Each row is a point. Any point is a mix of the corners, with weights that add up to 1. It lies inside the corners' shape when no weight is negative. Say inside or outside, and name the corners with a negative weight.
(in the rows, 128 means zero)

Corners:
(1): 156 160 214
(2): 84 157 135
(3): 124 95 153
(4): 131 163 68
Points:
112 173 120 -> outside (3)
135 103 152 -> outside (2)
131 116 189 -> outside (4)
141 140 96 -> outside (2)
116 128 175 -> outside (4)
123 110 146 -> inside
113 114 119 -> outside (1)
130 161 78 -> inside
115 134 173 -> outside (4)

Corners:
(1): 127 101 194 68 159 125 104 95 64
(2): 158 103 76 136 172 176 89 181 131
(3): 97 74 112 34 123 177 180 68 100
(4): 111 150 156 88 141 117 124 164 185
(5): 129 124 135 155 110 101 187 46 102
(6): 105 97 78 161 117 80 109 190 170
(7): 175 128 133 150 141 85 78 67 164
(8): 116 76 170 112 130 162 82 108 76
(9): 150 184 154 127 88 138 156 101 92
(10): 170 113 106 104 133 112 153 170 222
Points:
144 147 162 107 116 128 136 86 114 -> outside (2, 6)
142 130 120 126 124 126 132 125 147 -> outside (1)
126 120 157 108 127 110 136 96 117 -> outside (2)
136 121 96 123 125 121 142 142 172 -> outside (1, 8)
128 129 145 113 129 121 124 103 123 -> outside (10)
122 136 146 102 123 136 116 126 111 -> outside (5, 10)
150 147 138 140 119 106 146 103 132 -> outside (3, 8)
138 93 76 139 146 120 87 174 187 -> outside (1, 5, 9)
124 120 131 106 133 131 138 118 137 -> inside

Corners:
(1): 138 149 76 100 118 102 168 135 170 128 153 150 108 153 153 154 160 174 202 126
(2): 164 53 177 86 109 112 100 172 67 176 100 111 143 130 92 73 118 74 110 136
(3): 137 134 110 90 96 78 169 145 84 117 106 169 106 115 106 182 133 141 111 117
(4): 116 53 132 114 126 154 119 121 100 162 124 87 90 85 156 71 143 157 199 126
(5): 208 158 123 116 185 56 82 148 149 154 155 185 115 122 116 84 140 169 124 118
(6): 161 143 160 119 128 102 69 131 145 148 148 83 132 115 163 131 105 129 145 109
(7): 159 139 186 138 198 130 119 144 120 141 101 65 85 162 76 124 81 165 157 157
(8): 115 64 77 124 118 157 157 201 88 153 79 168 111 167 172 163 97 127 101 55
(9): 113 109 176 140 109 109 142 119 172 89 117 117 116 137 162 125 86 95 111 115
(10): 65 158 142 116 100 177 146 104 78 106 128 71 62 188 151 157 46 65 50 79
(11): 162 116 158 71 96 96 85 51 168 135 106 72 107 173 154 142 136 103 158 133
(12): 100 193 133 155 143 80 72 130 122 116 141 130 126 196 125 157 129 147 78 88
(13): 153 148 116 143 158 135 155 176 121 156 91 171 148 117 72 102 130 157 106 132
(14): 97 178 137 143 161 120 135 118 162 72 136 55 124 113 83 119 56 129 125 91
(15): 107 42 92 65 129 174 172 145 120 115 97 136 101 79 82 172 148 136 129 165
(16): 98 153 70 144 118 111 89 147 93 152 135 149 191 96 152 117 56 190 204 145
(17): 183 92 177 114 119 153 88 117 86 103 92 98 96 164 108 74 116 70 128 93
(18): 183 68 157 134 174 100 100 160 108 153 135 175 158 148 159 122 146 171 87 58
(19): 92 104 166 61 146 108 151 141 160 85 70 81 156 90 159 180 96 52 148 139
(20): 126 55 62 134 102 125 169 120 150 124 103 71 168 66 159 107 136 54 178 143
(21): 112 85 150 133 111 105 93 123 68 158 137 157 120 122 145 146 124 63 83 56
Points:
130 117 135 116 129 117 123 130 121 128 120 114 124 122 122 123 114 120 131 120 -> outside (8)
115 143 128 103 121 99 118 125 131 125 135 134 117 120 124 147 118 128 124 120 -> outside (7, 8, 17, 18, 20)
132 111 142 123 137 130 111 136 105 136 121 128 109 152 114 117 110 126 110 99 -> outside (3, 6, 19, 20)
137 98 112 119 125 118 133 132 128 133 117 112 129 111 139 118 126 113 148 122 -> inside
130 98 146 97 140 123 116 123 124 124 113 91 106 143 132 128 117 93 122 102 -> outside (3, 6, 9, 13, 16)
145 119 129 112 129 107 125 137 118 130 117 129 120 123 127 129 121 125 130 115 -> inside
129 110 137 102 131 118 128 130 132 125 109 110 123 124 137 134 119 115 145 123 -> inside
132 118 123 120 134 117 118 133 119 133 121 130 124 126 132 130 113 133 134 113 -> outside (2)
